Each row of a before or after table is a point. One or more steps were done to the points. Then noise was added and the rows were shuffled. The steps act on columns, c1 being the first. What was done? A step turns or swaps two columns, mirrors them in a line or flattens them onto one, adds a multiple of one to another, or multiplies or shifts one. Angles are multiples of 10 degrees, from the lower column toward the higher: turns from -170 to 170, lines from 10 to 170 but not 90. Use the fewest steps. Two steps may share a column if one is a turn and the other turns, adds or multiplies; they go together, in the order done. Otherwise the lowest column goes first.

Before, 8 rows:
[[-0.40  0.24  0.25]
 [-0.34  0.12  0.47]
 [-0.48 -0.40 -0.34]
 [-0.05 -0.25  0.24]
 [-0.02  0.10 -0.63]
 [-0.05  0.39 -0.65]
 [ 0.38 -0.24  0.48]
 [-0.04 -0.01  0.24]]
After, 8 rows:
[[ 0.01 -0.23 -0.03]
 [ 0.08  0.64  0.41]
 [ 0.26 -0.54 -0.21]
 [-0.27 -0.41  0.14]
 [-0.33  0.35 -0.40]
 [ 0.00  0.65  0.18]
 [-0.30 -0.18  0.27]
 [-0.05 -0.26 -0.31]]
Steps: multiply c1 by 0.7; turn c2 and c3 by 90 degrees

Before, 14 rows:
[[-0.20  0.21  0.11 -0.26 -0.09 -0.75 -0.23 -0.18]
 [-0.05 -0.29 -0.06  0.03 -0.04 -0.55  0.08 -0.59]
 [ 0.19 -0.26  0.04 -0.29  0.39 -0.60  0.04 -0.02]
 [-0.05  0.29  0.36  0.64 -0.09 -0.28 -0.51 -0.19]
 [-0.14  0.37  0.07  0.20  0.13 -0.20 -0.29 -0.11]
 [-0.04 -0.23  0.01  0.27  0.47 -0.38 -0.35  0.14]
 [-0.50  0.01 -0.17 -0.20 -0.36 -0.22  0.20 -0.15]
 [-0.06  0.43 -0.15  0.84  0.48 -0.19 -0.32 -0.22]
 [ 0.32 -0.20 -0.01  0.32  0.01 -0.45  0.04  0.03]
 [ 0.16 -0.20 -0.59  0.09  0.87  0.10  0.25 -0.23]
 [ 0.17 -0.32  0.25  0.22  0.17 -0.69  0.12  0.44]
 [-0.46  0.14  0.22 -0.21  0.66 -0.05  0.17 -0.53]
 [ 0.08  0.19  0.40  0.85  0.17  0.18  0.34 -0.01]
 [-0.01  0.00  0.05  0.65  0.17 -0.60  0.28 -0.27]]
After (14 x 8):
[[-0.49  0.08  0.26  0.00 -0.64  0.23 -0.51  0.19]
 [ 0.21 -0.18  0.98  0.10 -0.29 -0.11 -0.25  0.24]
 [ 0.32 -0.16  0.02 -0.50 -0.03 -0.23  0.05  0.05]
 [ 0.00 -0.24  0.29 -0.42 -0.37 -0.21  0.12 -0.33]
 [-0.16  0.42  0.41 -0.31 -0.28 -0.79 -0.19 -0.32]
 [ 0.21 -0.26 -0.09 -0.74 -0.29 -0.09  0.44  0.10]
 [-0.22  0.21 -0.17 -0.69  0.01  0.40 -0.16 -0.22]
 [ 0.06  0.20 -0.24 -0.01 -0.39 -0.88  0.00  0.35]
 [ 0.24 -0.24  0.22 -0.55 -0.33  0.39 -0.04  0.05]
 [-0.47 -0.07 -0.09 -0.19  0.40  0.25 -0.14  0.21]
 [-0.08  0.32 -0.31 -0.44 -0.19 -0.56 -0.23 -0.50]
 [-0.03  0.00  0.09 -0.70 -0.13 -0.53 -0.32  0.31]
 [ 0.02 -0.33  0.02 -0.54  0.09  0.09 -0.59  0.10]
 [-0.22  0.32  0.05 -0.24 -0.13 -0.14 -0.13 -0.25]]
Steps: turn c1 and c2 by 10 degrees; turn c3 and c5 by -140 degrees; turn c4 and c6 by -100 degrees; swap c7 and c8

Before:
[[-0.29  0.51  0.35  0.36  0.27 -0.29  0.10 -0.04 -0.37  0.34 -0.35 -0.44
  -0.72  0.04]
 [-0.06 -0.12  0.03 -0.79 -0.07 -0.20  0.33  0.26  0.62 -0.29 -0.09 -0.20
  -0.22  0.03]
 [ 0.48  0.13 -0.30  0.40 -0.25 -0.17 -0.25  0.55 -0.03 -0.27 -0.34  0.19
  -0.57  0.36]
 [-0.59  0.16 -0.40  0.74 -0.06  0.15 -0.20  0.36  0.49  0.31  0.40  0.20
  -0.05 -0.41]
 [ 0.30 -0.02 -0.02 -0.15 -0.03 -0.43  0.05  0.15  0.76  0.03  0.16  0.16
   0.19 -0.07]
 [-0.10 -0.57 -0.69  0.08 -0.14 -0.08  0.21 -0.41  0.30  0.22  0.24  0.59
  -0.01 -0.27]
 [-0.28  0.36 -0.14 -0.06 -0.21 -0.09 -0.12 -0.20  0.05  0.18 -0.22 -0.33
  -0.03  0.50]
 [ 0.10  0.21 -0.47  0.14  0.06  0.10  0.17  0.22  0.63 -0.29  0.42  0.14
  -0.18 -0.04]
 [-0.10 -0.22  0.43  0.16  0.37 -0.10 -0.24 -0.02  0.55  0.46  0.30 -0.12
  -0.06  0.25]
 [ 0.63 -0.68  0.22 -0.01 -0.13  0.11  0.28 -0.15 -0.31 -0.06 -0.04  0.30
   0.36 -0.02]
 [ 0.03 -0.07  0.46  0.16  0.31 -0.12  0.22 -0.11  0.03  0.24 -0.50  0.76
  -0.13  0.39]
 [ 0.47 -0.46  0.49  0.35 -0.60  0.07  0.00 -0.30  0.27 -0.23  0.21 -0.29
   0.11  0.04]
 [ 0.22 -0.22  0.25 -0.35 -0.36 -0.53 -0.16  0.01  0.17  0.40  1.01  0.68
  -0.40  0.08]]
After (13 x 14):
[[-0.10  0.03  0.42  0.11  0.20 -0.10 -0.23 -0.03 -0.09  0.55  0.31  0.16
  -0.06 -0.63]
 [ 0.29 -0.30 -0.03 -0.15 -0.03 -0.43  0.05  0.13 -0.37  0.01  0.18 -0.15
   0.19 -0.60]
 [-0.11 -0.44 -0.71 -0.58 -0.21 -0.08  0.21 -0.42  0.34  0.17  0.23  0.07
  -0.01 -0.41]
 [ 0.23 -0.02  0.24 -0.69 -0.46 -0.52 -0.15  0.02  0.10  0.27  1.02 -0.35
  -0.39 -0.28]
 [ 0.08 -0.17 -0.48 -0.14  0.16  0.10  0.16  0.22 -0.51 -0.24  0.43  0.14
  -0.18 -0.40]
 [ 0.64 -0.05  0.22 -0.31 -0.10  0.11  0.27 -0.15  0.75 -0.09 -0.04 -0.01
   0.35 -0.07]
 [-0.05 -0.16  0.02  0.21  0.04 -0.20  0.32  0.27 -0.19 -0.31 -0.10 -0.80
  -0.22 -0.59]
 [ 0.04  0.34  0.46 -0.75  0.20 -0.10  0.22 -0.12  0.03  0.33 -0.50  0.16
  -0.13 -0.17]
 [ 0.48  0.37 -0.29 -0.18 -0.12 -0.18 -0.26  0.55 -0.10 -0.34 -0.33  0.40
  -0.56 -0.03]
 [-0.61 -0.50 -0.40 -0.21 -0.17  0.16 -0.19  0.36 -0.38  0.27  0.40  0.73
  -0.06 -0.19]
 [-0.28  0.23  0.35  0.44  0.15 -0.29  0.09 -0.03 -0.27  0.41 -0.34  0.35
  -0.72  0.53]
 [-0.28  0.51 -0.13  0.33 -0.25 -0.09 -0.12 -0.22 -0.36  0.09 -0.20 -0.05
  -0.02 -0.05]
 [ 0.47 -0.13  0.49  0.31 -0.50  0.07  0.01 -0.31  0.27 -0.42  0.21  0.35
   0.08 -0.46]]
Steps: turn c2 and c9 by -120 degrees; turn c2 and c14 by -110 degrees; turn c4 and c12 by 90 degrees; turn c5 and c10 by 20 degrees
